Each row of a before or after table is a point. One or more steps were done to the points. Then noise was added and the rows were shuffled. The steps act on columns, c1 being the first. Write out the steps. A step turns or swaps two columns, mirrors them in a line or flattens them onto one, adds a multiple of one to another, or multiplies or shifts one. Angles are multiples of 10 degrees, from the lower column toward the higher: turns from -170 to 170, lines from 10 to 170 but not 90. Use the fewest steps. Two steps may share a column if one is a turn and the other turns, adds or multiplies; they go together, in the order done. Otherwise the lowest column goes first.

Before (14 x 3):
0:  15  48  46
1: -10 -31 -10
2: -73 -19  25
3:  27  32  79
4:  43 -54  37
5: -23  55  15
6:  40  13 -33
7: -32  13  12
8:  21 -37  45
9:   5   7  17
10:  17 -13  16
11: -38 -74   7
12:   9   2 -19
13:   7 -22  48
After (14 x 3):
0:  51   3  48
1:  38 -16  70
2:   2  35  30
3:   8  -3  18
4: -42  63  56
5: -37 -59   8
6: -83  10  13
7: -28 -32  29
8:  26 -34 -49
9: -19 -15  42
10:   4  -8 -23
11:  -6 -21   5
12:  43  41  36
13: -32  -1 -10
Steps: turn c1 and c2 by -70 degrees; add 0.5 times c2 to c3

Before (14 x 6):
0: -34  -7 -28  50   8 -35
1: -25  14  24 -26  50 -53
2:   0  18  16  -5  26  15
3:   5 -11 -18  10 -17 -49
4:  14 -31   7 -24  63  20
5:  10 -48 -21 -31  32  12
6:  -3  32   9  -3  57 -54
7:   3 -43 -18  51 -15   6
8: -23 -50  -2   5  16  17
9: -64 -14 -41  -5  27 -48
10: -16  -6   9  46  -1  22
11: -16   5   3  14  -6 -52
12: -62 -13  19  50  33   0
13: -39 -38   8 -19 -18  10
After:
0:  -41   43   15  -28   -6   26
1:  -13  -20   10    7  -30   22
2:  -10   17  -22  -38    5   17
3:   -5   35   -5   33   -6   33
4: -133   10   50  -11   17  -75
5:  -79   41   13   30  -33    0
6:   -6    5   -5   13    0  -86
7:  -50    9   43  -36  -48   34
8:  -69   38   20   36   17  -55
9:  -58  -27   23  -10  -50  -86
10:  -49   16   40  -54   -3   19
11:  -60  -24   39   20  -46  -86
12:    3   68   -1   12   27   10
13:    4   15   -3    1   26  -80
Steps: turn c3 and c5 by -130 degrees; add -1.5 times c3 to c1; mirror c2 and c4 in the line at 70 degrees; multiply c6 by 1.6

Before:
0:  39  40  51 -16  33 -31 -11 -12 -32
1:  23 -49 -37  -2  39   1  -4 -35  31
2:  47   5 -35  37 -35   0 -17  15  30
3: -22  43  42  67  -7 -16  29  24  40
4: -17  21 -29  30  40  42  10  55  10
5: -10 -31 -35 -16 -36  63 -29 -13  21
6:  66  -3 -32  13 -54   5  -4  10 -51
7:   2  24 -29   5  19  59  55 -22  39
8: -20  -8  48  50 -16  47  54 -28 -24
9: -11 -14  34 -18  41  18  51  21  13
10: -15 -13  -9  -4  20 -14 -19  23 -23
11:  16   3  26  80  33  13 -27  19  36
12:  21  15  -7  70  34  59  33   1 -51
After:
0: -18  21 -31  23  51  17  20 105   0
1: -11 -16  28 -23  53  10  45  43  25
2:  23  15  11  82  44  55  41  34 -50
3: -22  43  27  59 -10 -22  47  24  52
4: -13 -13   0 -12  27 -20 -26  29 -20
5:  23 -51 -44   7  52  12 -27 -56  17
6:  47   6 -44  63 -43  -4 -12  21  15
7: -18  -9  53  37 -21  55  49 -18  -6
8:   3  25 -39   6  22  62  68  -1  29
9:  40  39  60   6  42 -26   8 -35 -12
10:  16   5  14  89  44   8 -26  37  44
11: -11 -32 -40 -22 -46  64 -45  14   9
12:  67  -4 -12  47 -70   2  -8  19 -60
Steps: add 0.5 times c1 to c4; add 0.5 times c2 to c7; turn c3 and c9 by 20 degrees; multiply c5 by 1.3; turn c6 and c8 by 20 degrees; multiply c8 by 1.6

Before:
0:  14  16  25  17  -6   5 -46  44 -37  56 -24 -22
1:  -6  33  37  31 -16  22  -7 -43 -29  -4  -5 -48
2:  26  39 -32 -34  47 -33  17  25  14  -1  50  21
3:  -3 -30  36  51   1 -31  -2 -43 -21  50  41 -40
4:  46   7 -14 -36 -45  58 -33  44  24  40  46  18
5:  -2 -22   9  24  38  60   3 -58  61  35  -6  29
6:  17  26  43  24   9 -19  37  36  34  17 -29  42
7: -26   0   5 -37 -28 -39 -36 -35  48  -8  19  13
8:  68   4 -42 -33   8  18  60  35 -45  76  29  42
9:  -9 -25  70 -35 -33  41  28  39  31  70 -29  -9
After:
0:  19  67 -50 -33  13 -76 -95 -48 -31 -23  29  28
1:  -8 -24  -1 -37  16  27   7  48  33 -30  21   0
2: -34   7  50  30  13  -7  44  30 -41  22  -6 -29
3: -18  25  14  24   6  -5 -15 -22  45 -26 -28  -8
4: -26  37 -34 -34 -37  18 -67 -18  21 -32  50  20
5:  21 -17  55 -35  40 -80 -51 -25  41   1 -28 -32
6: -10  20  28  15  -9 -50  61 -53 -19 -23 -24 -14
7:  27 -13  44  53  -2 -29  53  33 -34 -52  41 -27
8:   8  46 -18 -37  31 -65  11 -32  37  29  45  12
9:  20  -9  -5  24 -36 -60   7  74  37  34  -8   1
Steps: turn c1 and c2 by 70 degrees; flatten c3 and c12 onto the line at 150 degrees; turn c5 and c7 by -160 degrees; add 1 times c4 to c7; turn c6 and c10 by 120 degrees; mirror c8 and c9 in the line at 80 degrees

Before (11 x 18):
0:  24   6 -11  59  24 -38  -6 -43  48 -51  12  40  -7  12  19 -28  -6  38
1:   1   8 -46  10  62 -32 -23 -47  25 -30 -45  27 -62 -18  42 -27 -41  34
2:  -7 -70 -31  32   7  -1 -36  13  25  45  36  21  33 -12   6   1   8  45
3:   9  -8 -10 -21   3 -30  -7  29  51  48  60  27  31 -25   4   8 -12   2
4: -17 -77  21 -24  -1  -5 -38  22  20  28  29  73  15  11 -20 -16 -16 -20
5: -35 -52 -33  -2  -4 -40   8  22  17  26  38  65  40 -50 -18 -20  34   0
6:   7  33  33  42 -37  26  39 -52 -63  -4 -53 -27 -42 -51  46  52  41 -14
7: -32  19 -16  56  -6 -19  33 -17 -21 -17 -17 -19 -99   5  51  25   6 -19
8: -71  -7  75  59 -33  64  18 -67  -7  10  -5 -39 -41 -87  15  10   4 -41
9: -18 -38 -16 -11 -19 -24 -72  34  36  25  36  27  45 -14  13 -54  24 -17
10:  25 -71 -19  17   3 -26 -20  51  63  18  10  27  26 -42 -11   8  26 -28
After:
0: -26 -67  20 -23  -1 -17 -36  24  20  28 -21 -39  16 -45 -18 -44  -3 -22
1:  22  29 -14  56  -5   9  33 -20 -22 -17 -28  11 -97  31  50  -3 -20 -20
2:  50  39  33  44 -36  42  39 -55 -61  -4  16  72 -43  24  46 -12  26 -15
3:  44 -10 -45   7  60 -40 -23 -46  23 -31   9  -2 -63 -39  41  -2 -30  34
4: -33 -50 -32  -2  -4  33   7  19  19  30 -41  12  39 -75 -19 -37 -41  -1
5: -35 -93 -33  31   8   7 -35  15  24  49 -13   5  33 -16   5 -15   0  44
6: -16 -12  -9  59  24  -3  -5 -43  48 -48  22 -33  -7 -36  18 -14 -41  39
7:  18  15  74  60 -31   4  17 -69  -7  10 -68  91 -41 -18  15  22  64 -41
8: -13 -57 -19  17   3  27 -21  52  64  19  24  32  26 -31 -10 -27 -26 -29
9: -63  -9  -8 -18   3 -14 -10  29  51  49  -2  16  32 -21   5 -24 -30   1
10: -31 -32 -15 -13 -21  24 -71  33  35  24 -23 -16  45 -60  13  13 -25 -18
Steps: turn c1 and c11 by 100 degrees; add -0.5 times c18 to c2; swap c6 and c17; turn c12 and c16 by -130 degrees; turn c12 and c14 by 60 degrees

Before:
0: -62  27   1  65  18 -46  23  34 -76 -25  21  44   6  24  -9  25 -43  47  23  77 -28   6 -21  -5
1:  -1   7  -7 -54 -14 -52 -17   6  23  35  53  16  43 -32  48  26   2  20 -23 -44 -24  17  15 -20
2:  12  -5 -23 -40 -23  11 -26  46   1  59  17  21  65 -61   9   6  37 -19 -17  26 -19  15  28  25
3: -53  37  -8  94  52 -66  15  44 -81  -2  42  56  15 -36  22  39 -90   4  46  84  29 -28  27 -38
4: -24 -23  -2  84  25 -39  53  35 -60  25  52  29 -13 -22  -1  -5 -16 -18  37  54 -18 -41  11 -48
5: -48  21 -16  64  70 -11  54  46 -77 -13   9   5 -21 -50  -8  32  10 -20  40  27  11  20  24 -12
6: -44  11  54 -26 -21   4 -32  38   4  22  11  17  19 -34  20  -5  19 -20   5 -15 -32  26  73 -24
7: -40 -47 -41  -5  43   9 -64  22  49   7  25   8  -6  32  57  -3  43   2 -19  -9  53 -21  34 -48
8: -34 -32  -7  27   6  23 -48 -18  40   4   4  28 -57 -30  57  -1   4  -1  14  -9  43   6   4 -12
9: -32 -27  -4 -16  12  14 -29 -18  -5  69  76  41  58 -17  44  19  20  14  -9  -4 -15  40  47  -7
10:  -3 -28 -22 -66  33  -9 -14 -16  23  49  12  16  66 -49  45   8  33 -42  -7  55 -43  40  18 -50
11:  16  31  14  -6   7  38  -7   6  29  25  21  28  34 -10  26  55  34  -3  -1  11 -20  -3  26 -28
12:   0 -59  18 -15  47  14 -47   3  47 -21  53  18  -6  25 -10  21   0 -38 -14   1  41   9  -3  -3
13:   6 -44   1 -11  -2   5  -5  36  43  23  21  -5  80 -15  31  26   3   5  42   2 -26  42  25 -10
After (14 x 24):
0:   1 -63  15 -22  52  13 -48  10  42 -73  53   1   4  23 -15  23   4 -40 -12   1  37 -12 -14  14
1: -30 -34  -5  25   2  25 -44 -26  37 -61  -1  -8 -36 -29  32   4   8  -7   9  -8  50 -24 -78 -47
2: -43 -51 -44  -7  41  11 -70  19  53 -51  29 -17 -25  39  10  -5  46   2 -14  -4  52  -2  19 -74
3:   4 -41   5  -5   0   1  -1  43  45 -41  23  24  21 -23  17  23   0   3  45   7 -31 -19 133 -25
4: -10  11   0 -55 -15 -50 -18  15  16 -33  55   5  18 -23  14  27  -2  16 -22 -45 -23 -21  74 -45
5:  -1 -24 -27 -67  30 -11 -18 -13  24 -14   9  33  28 -51   2   8  27 -43  -3  59 -36 -30 106 -61
6: -49  11  67 -20 -23   5 -27  36   5 -45  14  12 -57 -38  -7 -11  18 -21   0 -16 -24 -26  78 -26
7: -58  30   9  64  22 -48  16  31 -67 -87  17  -7  18  21   2  30 -50  53  21  72 -21 -41  -8   0
8:  14  26  16  -5   2  36  -8  -2  36 -31  25 -10 -10 -10   5  50  42   0   1  13 -22 -26  71 -31
9: -53  37  -8  91  58 -65  19  43 -77 -61  46 -37 -13 -36  -4  39 -92   3  48  84  31 -40  45 -47
10: -40  19 -20  71  78 -10  59  44 -78 -74   9  10 -32 -52 -15  27   4 -22  35  30  11 -14  -8 -11
11: -37 -22   2 -12  14   5 -33 -26  -2   7  70  24 -11 -18  27  18  21  18 -12  -2 -14 -55 113 -35
12: -24 -20   5  80  21 -45  62  32 -65 -30  56 -35 -18 -17 -32  -5 -17 -14  36  57 -17 -13 -11 -38
13:  14  -3 -23 -33 -25   6 -30  44   2  -1  18   5   1 -56  20   2  36 -20 -21  23 -20 -25 106  17
Steps: shift c10 by -60; turn c12 and c22 by -110 degrees; multiply c12 by 0.7; turn c13 and c23 by 60 degrees; multiply c23 by 1.6; turn c15 and c24 by -40 degrees
